Each row of a before or after table is a point. The points were changed in one or more steps. Then noise was added and the rows were shuffled. The steps act on columns, c1 being the first. What was done? A step turns or swaps two columns, mirrors them in a line or flattens them onto one, adds a multiple of one to another, or multiplies or shifts one. Angles are multiples of 10 degrees, from the lower column toward the higher: turns from -170 to 170, lines from 10 to 170 but not 90. Use the fewest steps. Two steps may share a column if one is a turn and the other turns, adds or multiplies; they go together, in the order done. Otherwise the lowest column goes first.

Before, 11 rows:
[[ 0.30  0.53  0.50]
 [-0.59 -0.33 -0.85]
 [ 0.13  0.47 -0.62]
 [-0.74 -0.10  0.51]
 [-0.12 -0.23 -0.07]
 [ 0.01  0.76  0.40]
 [-0.22  0.65  0.36]
 [-0.18  0.83  0.23]
 [ 0.40 -0.08 -0.13]
 [-0.04 -0.34 -0.13]
 [-0.38  0.34 -0.13]]
After, 11 rows:
[[-0.66 -0.20 -0.78]
 [ 0.10  0.76  0.36]
 [ 0.38  0.45  0.50]
 [ 0.38 -0.14 -0.08]
 [-0.06 -0.25 -0.12]
 [ 0.24  0.42 -0.59]
 [-0.01  0.81  0.25]
 [-0.79  0.10  0.52]
 [-0.17 -0.23 -0.14]
 [-0.39  0.43 -0.13]
 [-0.12  0.65  0.34]]
Steps: turn c1 and c2 by -10 degrees

Before:
[[ 0.11  0.60  0.45  0.05 -0.02  0.04]
 [-0.46  0.46 -0.16  0.26  0.02 -0.24]
 [ 0.18  0.59  0.42  0.10 -0.07  0.17]
 [-1.36  0.48 -0.03 -0.67 -0.14 -0.18]
 [ 0.33  0.33 -0.23 -0.50 -0.07 -0.37]
 [ 0.34  0.42  0.89  0.06 -0.06 -0.35]
 [ 0.28  0.47 -0.14  0.07  1.51 -0.23]
 [ 0.26 -0.38 -0.13  0.26 -0.11  0.18]]
After:
[[-0.17 -0.38 -0.01  1.52 -0.53 -0.28]
 [-0.05 -0.44  0.12 -0.30  1.09 -0.27]
 [-0.59 -0.51  0.16 -0.12 -0.51 -0.10]
 [ 0.01 -0.11 -0.43 -0.16 -0.46 -0.57]
 [ 0.04 -0.27 -0.44 -0.13 -0.47 -0.53]
 [-0.05 -0.52 -0.89 -0.31 -0.48 -0.23]
 [ 0.44 -0.48  0.12  0.37 -0.40 -0.25]
 [ 0.11  0.36  0.19 -0.30 -0.53  0.27]]
Steps: turn c1 and c4 by -110 degrees; turn c2 and c6 by -120 degrees; multiply c3 by -1; shift c5 by -0.40

Before, 13 rows:
[[ 0.30 -0.69  0.58  0.55 -0.16  0.27 -0.78  0.58 -0.66]
 [-0.59 -0.07 -0.01 -0.73 -0.41 -0.24  0.22 -0.64 -0.14]
 [ 0.15 -0.01 -0.17  0.54 -0.30  0.06 -0.08  0.60 -0.19]
 [ 0.18  0.30  0.55  0.17 -0.21  0.07  0.10  0.52  0.01]
 [ 0.37  0.08  0.39 -0.21  1.33  0.44 -0.51  0.70 -0.06]
 [-0.65  0.20  0.13  0.08 -0.10 -0.35 -0.15  0.57 -1.64]
 [-0.06  0.28  0.47  0.61 -0.47  1.19 -0.02  0.42  0.06]
 [ 0.20  0.33  0.18 -0.15  0.15 -0.22  0.14  0.31  0.08]
 [-0.05  0.12  0.37  0.45 -0.06 -0.29  0.03 -0.18 -0.16]
 [-0.54 -0.31  0.25  0.72 -0.59 -0.35 -0.05  0.66 -0.24]
 [-0.09  0.31  0.32  0.52 -0.67  0.96 -0.08 -0.48 -0.02]
 [-0.33  0.13 -0.03  0.67  0.72 -0.14 -0.41  0.65 -0.04]
 [ 0.23  0.35  0.41  0.47 -0.08 -0.10 -0.96  0.58  0.17]]
After, 13 rows:
[[-0.06 -0.11  0.37  0.46  0.08 -0.12  0.05 -0.34  0.19]
 [-0.07 -0.19  0.31  0.37  0.73 -0.62 -0.10  0.89  0.27]
 [-0.58  0.16  0.00 -0.32  0.39 -0.55  0.21 -0.37 -0.46]
 [ 0.22 -0.34  0.38 -0.24  0.13  0.59 -0.98 -0.01 -0.02]
 [-0.09 -0.17  0.45  0.42  0.49  0.18 -0.03  1.24  0.42]
 [-0.58  0.42  0.24  0.64  0.55  0.75 -0.05 -0.24  0.25]
 [ 0.19 -0.34  0.13 -0.10 -0.07  0.34  0.15 -0.17  0.03]
 [ 0.28  0.68  0.60  0.40  0.04  0.48 -0.83  0.37 -0.48]
 [ 0.15  0.06 -0.14  0.53  0.30  0.56 -0.06  0.17  0.16]
 [ 0.16 -0.25  0.56  0.19  0.29  0.52  0.12  0.15  0.16]
 [ 0.38 -0.31  0.40 -0.38 -1.26  0.61 -0.51  0.55 -0.45]
 [-0.66 -0.19  0.12  1.04  0.12  0.59 -0.17 -0.23 -1.28]
 [-0.34 -0.28 -0.04  0.31 -0.69  0.66 -0.37 -0.06  0.21]]
Steps: turn c2 and c5 by 170 degrees; add 0.7 times c7 to c4; turn c4 and c9 by 40 degrees; mirror c6 and c8 in the line at 50 degrees

Before, 9 rows:
[[ 0.35  0.10  0.06  0.14 -0.01  0.25 -0.56  0.01 -0.68  0.51  0.19 -0.34]
 [ 0.29  0.23  0.29 -0.05  0.14 -0.04 -0.27  0.73  0.17 -0.34  0.42 -0.13]
 [ 0.02  0.88 -0.44 -0.16 -0.48  0.42 -0.08 -0.26 -0.82 -0.39  0.45  0.60]
 [ 0.33  0.55  0.03  0.10  0.00 -0.02 -0.11  0.44 -0.68  0.58  0.97 -0.13]
 [ 0.24  0.27  0.01 -0.07 -0.30 -0.03  0.36  1.03 -0.30 -0.30  0.37 -0.63]
 [-0.78  0.17  0.40  0.08 -0.18 -0.29 -0.12  0.67  0.06 -0.35  0.07  0.06]
 [-0.47 -0.38  0.62 -1.03  0.45 -0.20  0.68 -0.07  0.08 -0.17 -0.22  0.24]
 [-0.21  1.30 -0.04  0.15 -0.34  0.22 -0.29 -0.74 -0.27  0.19  0.22  0.15]
 [-0.88  0.29  0.19 -0.19  0.87 -0.44  0.18  0.06  0.07 -0.62 -0.80  0.32]]
After, 9 rows:
[[ 0.06  0.60 -0.01 -0.64 -0.23 -0.03  0.42 -0.10 -0.17 -1.02  0.48 -0.13]
 [ 0.31  0.52  0.23 -0.12  0.12 -0.04 -0.21 -0.25  0.36 -0.78  0.33 -0.05]
 [ 0.30  0.85 -0.03 -0.12 -0.02 -0.02 -0.04  0.67 -0.32 -0.32  1.14  0.08]
 [-0.03  1.60 -0.02  0.12 -0.37  0.11 -0.31  0.01 -0.17  0.81  0.39  0.16]
 [-0.47  0.51  0.49  0.03 -0.19 -0.01 -0.30 -0.24  0.10 -0.70  0.05  0.07]
 [-0.61 -0.01  0.56  0.26  0.51 -0.07  0.57 -0.10  0.02  0.08 -0.28 -1.08]
 [ 0.42  0.46  0.00 -0.35 -0.05  0.10 -0.41  0.53 -0.53  0.08  0.36  0.21]
 [ 0.02  1.16 -0.43  0.60 -0.47  0.18 -0.06 -0.41 -0.63  0.23  0.70 -0.09]
 [-0.61  0.60  0.23  0.29  0.91 -0.18 -0.05 -0.59 -0.25 -0.20 -0.79 -0.20]]
Steps: multiply c1 by 0.7; turn c1 and c7 by 20 degrees; shift c2 by 0.30; swap c4 and c12; multiply c6 by 0.4; turn c8 and c10 by -80 degrees; turn c9 and c11 by -20 degrees
